Each row is a point. The window is the flat piece filled in between its corners: a triangle in 3 columns, a solid with four corners in 4, and so on. A path goes straight from each point to the next, and from the last back to the first. After which points does the path pass through the window?

Window, 4 rows:
-0.55 +0.61 +0.86 +0.43
-0.09 -0.33 +0.04 -0.39
-0.52 +0.04 -0.46 +0.26
+0.41 -0.76 -0.17 -0.14
Path:
(1): -0.57 -0.61 +0.34 +0.29
(2): +0.05 +0.20 -0.05 -0.04
(3): -0.29 +0.82 +0.44 +0.19
(4): -0.79 -0.24 +0.72 +0.59
(5): -0.91 -0.09 +0.82 +0.39
(6): -0.04 +0.27 +0.10 +0.17
(7): -0.01 +0.43 -0.12 +0.21
(8): -0.54 -0.22 +0.08 +0.37
(9): -0.25 -0.72 +0.31 +0.33
(10): +0.52 -0.19 -0.45 -0.56
(11): -0.14 +0.23 +0.33 -0.12
(12): -0.51 -0.54 +0.28 +0.08
Through the window after points: 1, 3, 5, 9, 11

Window:
+0.05 -0.38 -1.05 +0.23 -0.47 -0.98 -0.31 -0.02
+0.53 +0.54 -0.50 -0.12 +0.48 +0.30 +0.28 +0.14
-0.33 -0.07 +0.09 -1.03 -0.06 +0.26 -0.29 +0.61
-0.22 +0.55 -0.74 -0.18 +0.80 -0.38 -0.05 +0.02
-0.35 +0.13 +0.62 -0.05 +0.71 +0.78 +1.33 +0.55
+0.16 +0.86 -0.59 +0.33 -0.21 +0.01 +0.65 -0.44
-0.15 -0.09 +0.25 +0.04 -0.64 +0.76 -0.67 +0.13
+0.17 +0.16 -0.09 -0.12 +0.35 -0.69 +0.18 -0.10
Path:
(1): -0.01 +0.78 -0.32 -0.05 -0.01 -0.20 +0.02 +0.72
(2): -0.06 +0.23 -0.20 -0.01 -0.35 -0.13 -0.07 +1.19
(3): -0.13 -0.18 +0.19 -0.65 +0.58 +0.36 -0.08 -0.56
(4): +0.05 -0.33 +0.07 -0.13 +0.22 +0.62 -0.12 -0.41
(5): +0.24 +0.92 -0.51 +0.03 -0.21 -0.07 +0.02 +0.78
(6): +0.02 +1.01 -0.23 +0.33 +0.17 -0.08 +0.43 +0.42
(7): +0.11 +0.49 -0.66 +0.08 -0.09 +0.01 +0.45 -0.57
(8): -0.31 -0.62 -0.50 -0.38 +0.35 +0.59 -0.04 -0.11
(9): +0.18 +0.67 +0.39 -0.26 -0.14 -0.34 -0.43 +0.77
(10): +0.05 +0.79 -0.38 -0.01 -0.28 -0.74 -0.07 +0.83
(11): -0.28 -0.38 +0.02 -0.28 +0.13 +0.56 +0.33 -0.67
(12): -0.18 +0.20 -0.67 -0.05 -0.15 -0.09 +0.04 -0.56
(13): +0.36 +0.33 -0.55 +0.42 -0.22 -0.51 +0.27 +0.42
(14): -0.17 +0.04 +0.02 -0.34 +0.14 -0.19 -0.21 +0.70
(15): -0.13 -0.25 -0.14 -0.62 +0.15 +0.16 -0.03 +0.05
(16): +0.06 +0.12 -0.33 -0.33 +0.37 +0.16 +0.11 -0.17
Through the window after points: 4, 6, 12, 16

Window:
-0.33 -0.51 +0.23 -0.55 +0.86 +0.33 +0.19 -0.08 +0.18
-0.48 +0.21 -0.71 -0.07 -0.06 +0.02 +1.04 -0.01 -0.05
+0.22 +0.37 -0.07 +0.14 -0.71 +0.06 +0.23 +0.98 -0.23
-0.17 -0.17 +0.08 -0.45 -0.49 -0.86 +0.02 +0.06 -0.35
+0.78 -1.09 +0.19 +0.28 -0.52 +0.39 -0.33 -0.43 +0.32
+0.18 +0.50 +0.50 -0.22 -0.15 +0.47 +0.67 -0.13 -0.38
-0.26 -0.11 -0.48 +0.99 -0.67 -0.89 -0.18 -0.09 -0.29
+1.08 -0.07 +0.08 +0.73 +0.56 -0.55 -0.18 +0.29 +0.40
-0.15 -0.29 -0.48 -0.37 +0.48 -0.56 -0.82 -0.05 +0.73
Path:
(1): +0.25 -0.12 -0.51 +0.46 -0.11 -0.37 +0.02 -0.11 -0.62
(2): -0.36 +0.00 +0.11 +0.51 -0.81 -0.55 -0.04 +0.15 +0.29
(3): -0.16 -0.15 +0.18 +0.27 -0.11 -0.38 +0.40 -0.05 +1.01
(4): +0.22 -0.31 -0.42 -0.25 +0.14 -0.47 -0.68 -0.15 -0.82
(5): +0.30 -0.12 -0.48 -0.48 +0.31 +0.09 -0.29 +0.09 -0.48
(6): -0.09 -0.19 +0.61 +0.36 -0.38 -0.09 +0.32 -0.25 +0.84
(7): -0.24 -0.07 -0.04 -0.11 +0.10 -0.18 -0.10 +0.23 +0.54
(8): +0.16 -0.27 -0.33 -0.29 +0.28 -0.23 -0.38 +0.06 +0.03
Through the window after points: 1, 5, 7

Window, 11 rows:
+0.34 -0.41 -0.55 +0.74 -0.04 -0.31 +0.56 +0.90 +0.62 +0.58 +0.68
-0.61 -0.19 +0.49 -0.33 +0.05 -0.30 -0.19 +0.24 +0.21 -0.38 +0.14
+0.10 -0.21 +0.21 +0.47 -0.25 +0.75 +0.29 -0.35 +0.83 +0.31 -0.03
+0.28 +0.06 +0.03 -0.07 -0.08 +0.89 -0.26 -0.02 -0.22 +0.85 -0.15
-0.11 +0.36 +0.45 +0.19 +0.16 +0.82 +0.60 +0.03 -0.15 +0.32 -0.61
-0.04 -0.70 +0.58 -0.83 +0.32 -0.77 +0.16 -0.49 -0.42 +0.12 +0.36
-0.11 +0.20 -0.04 -0.07 +0.66 +0.47 +0.06 -0.35 +0.09 -0.14 +0.03
-0.15 -1.16 -0.75 +0.95 -0.10 +0.13 +0.56 +0.91 -0.04 +0.30 +0.77
+0.84 -0.67 -0.17 +0.91 -0.32 +0.26 +0.49 +0.87 +0.34 -0.01 +1.05
-0.52 +0.63 +0.14 -0.61 -0.36 +0.70 +0.62 -0.35 +0.56 -0.29 +0.16
+0.07 -0.68 -0.09 -0.74 +0.19 -0.37 +0.10 +0.05 -0.13 -0.31 -0.38
Path:
(1): -0.15 +0.20 -0.09 -0.05 +0.16 -0.06 +0.02 -0.26 -0.02 +0.09 -0.04
(2): +0.86 -0.01 -0.67 +0.16 -0.11 -0.49 +0.02 -0.58 -0.48 -0.04 +0.12
(3): -0.83 -0.77 +0.35 -0.15 +0.37 +0.63 +0.47 +0.82 +0.45 +0.04 +0.03
(4): +0.03 -0.84 +0.06 -0.09 +0.39 +0.05 +0.25 +0.42 +0.64 -0.08 +0.74
(5): +0.64 -0.13 -0.19 +0.33 -0.65 -0.11 +0.36 +0.13 -0.78 +0.08 -0.26
(6): -0.13 -0.28 +0.24 -0.10 -0.14 -0.08 +0.28 -0.33 -0.26 +0.10 +0.00
(7): +0.18 -0.37 +0.21 -0.31 +0.41 +0.24 +0.24 +0.24 +0.32 +0.20 +0.12
(8): -0.28 -0.25 +0.36 -0.67 +0.57 +0.59 +0.46 +0.22 +0.01 +0.30 +0.02
(9): -0.03 -0.16 -0.12 +0.14 -0.18 -0.16 +0.08 -0.14 +0.13 +0.12 +0.14
(10): -0.53 +0.34 -0.08 +0.41 -0.16 +0.33 +0.22 -0.43 -0.11 -0.22 -0.06
(11): +0.10 -0.09 +0.36 -1.08 +0.34 +0.44 +0.37 +0.28 +0.75 +0.01 +0.35
(12): -0.66 -0.36 +0.86 -0.80 +0.57 +0.30 +0.16 +0.38 +0.53 -0.28 +0.24
(13): +0.05 +0.04 -0.40 +0.55 -0.43 -0.43 -0.17 -0.14 -0.22 -0.07 +0.07
(14): -0.33 +0.19 +0.15 +0.69 -0.69 +0.18 +0.40 -0.57 -0.20 +0.02 -0.92
(15): +0.27 -0.48 +0.10 -0.35 +0.19 +0.46 +0.35 +0.44 +0.73 +0.28 +0.91
(16): -0.29 -0.55 +0.29 -0.62 -0.17 +0.84 +0.46 +0.34 +0.39 +0.07 +0.05
Through the window after points: 2, 4, 6, 10, 12
